Rows are points. Any point is a mix of the corners, with weights that add up to 1. It lies inside the corners' shape when no weight is negative. Is each point inside? If not, which corners have a negative weight?

Corners:
(1): [-1.06, 0.54, -0.38]
(2): [-0.21, -0.81, -0.07]
(3): [0.55, 0.35, 0.15]
(4): [0.06, 0.08, 0.32]
Points:
[0.21, -0.40, 0.20] -> outside (1)
[-0.47, -0.03, 0.00] -> outside (3)
[0.24, 0.40, 0.14] -> outside (2)
[0.15, 0.15, 0.23] -> inside
[-0.92, 0.46, -0.32] -> inside
[-0.67, 0.11, -0.22] -> inside
[-0.56, -0.12, -0.19] -> inside
[0.00, -0.20, 0.02] -> inside
[-0.10, -0.33, 0.10] -> inside

Corners:
(1): [0.01, 0.73, -0.34, -0.70, 0.13, 0.14, -0.34, -0.59, 0.50, 0.69, 0.20]
(2): [-0.27, 0.37, -0.92, -0.28, -0.02, 0.04, -0.08, -0.23, -0.44, 0.52, 0.55]
(3): [-0.17, -1.32, -0.38, 0.83, -0.42, -0.58, 0.30, 0.82, -0.39, 0.90, -0.44]
(4): [-0.22, 0.65, -0.45, -0.70, -0.30, 0.14, 0.12, 0.34, -0.11, 0.96, 0.30]
(5): [-0.09, -0.81, -0.19, 0.10, -0.40, -0.02, 0.20, -0.06, -0.43, -0.07, -0.63]
(6): [0.82, 0.26, 0.26, -0.05, 0.43, -0.31, 0.23, -0.43, 0.07, -0.15, -0.58]
(7): [0.31, 0.39, 0.80, -0.07, 0.67, -0.83, -0.02, -0.66, 0.42, -0.58, -0.52]
(8): [0.01, 0.42, -0.57, -0.34, -0.25, 0.03, -0.06, 0.14, 0.68, 0.02, 0.22]
(9): [-0.44, -0.54, -0.55, 0.53, -0.43, 0.52, 0.36, 0.38, -0.20, 0.90, 0.19]
(10): [0.11, -0.22, 0.48, 0.28, 0.76, -0.55, 0.30, -0.15, 0.18, -0.41, -1.37]
(11): [0.03, -0.06, 0.19, -0.40, 0.78, 0.01, -0.40, 0.41, 0.44, 0.04, 0.38]
(12): [-0.33, -0.35, -0.57, -0.48, 0.17, -0.12, 0.52, -0.02, 0.39, 0.77, 0.21]
Points:
[-0.02, -0.13, -0.16, -0.22, 0.18, -0.30, 0.17, -0.07, 0.20, 0.28, -0.16] -> outside (9)
[-0.23, -0.34, -0.38, 0.11, -0.16, -0.10, 0.22, -0.05, -0.04, 0.36, -0.15] -> outside (4, 6, 11)
[-0.07, 0.22, -0.54, -0.38, 0.07, -0.06, -0.01, 0.04, 0.20, 0.61, 0.16] -> outside (5, 7, 9)
[-0.22, 0.06, -0.38, -0.36, 0.11, 0.04, 0.15, -0.04, 0.23, 0.39, 0.11] -> outside (3, 6)
[0.16, 0.41, 0.00, -0.24, 0.38, -0.19, 0.04, -0.28, 0.27, 0.03, -0.16] -> outside (3, 5)
[-0.11, 0.01, -0.31, -0.18, 0.06, -0.05, 0.13, 0.06, 0.03, 0.38, -0.15] -> outside (7)
[-0.06, -0.17, -0.18, -0.10, 0.08, -0.16, 0.20, 0.00, 0.06, 0.23, -0.31] -> inside
[0.06, 0.07, -0.02, -0.15, 0.10, -0.23, 0.02, -0.21, 0.20, 0.01, -0.23] -> inside
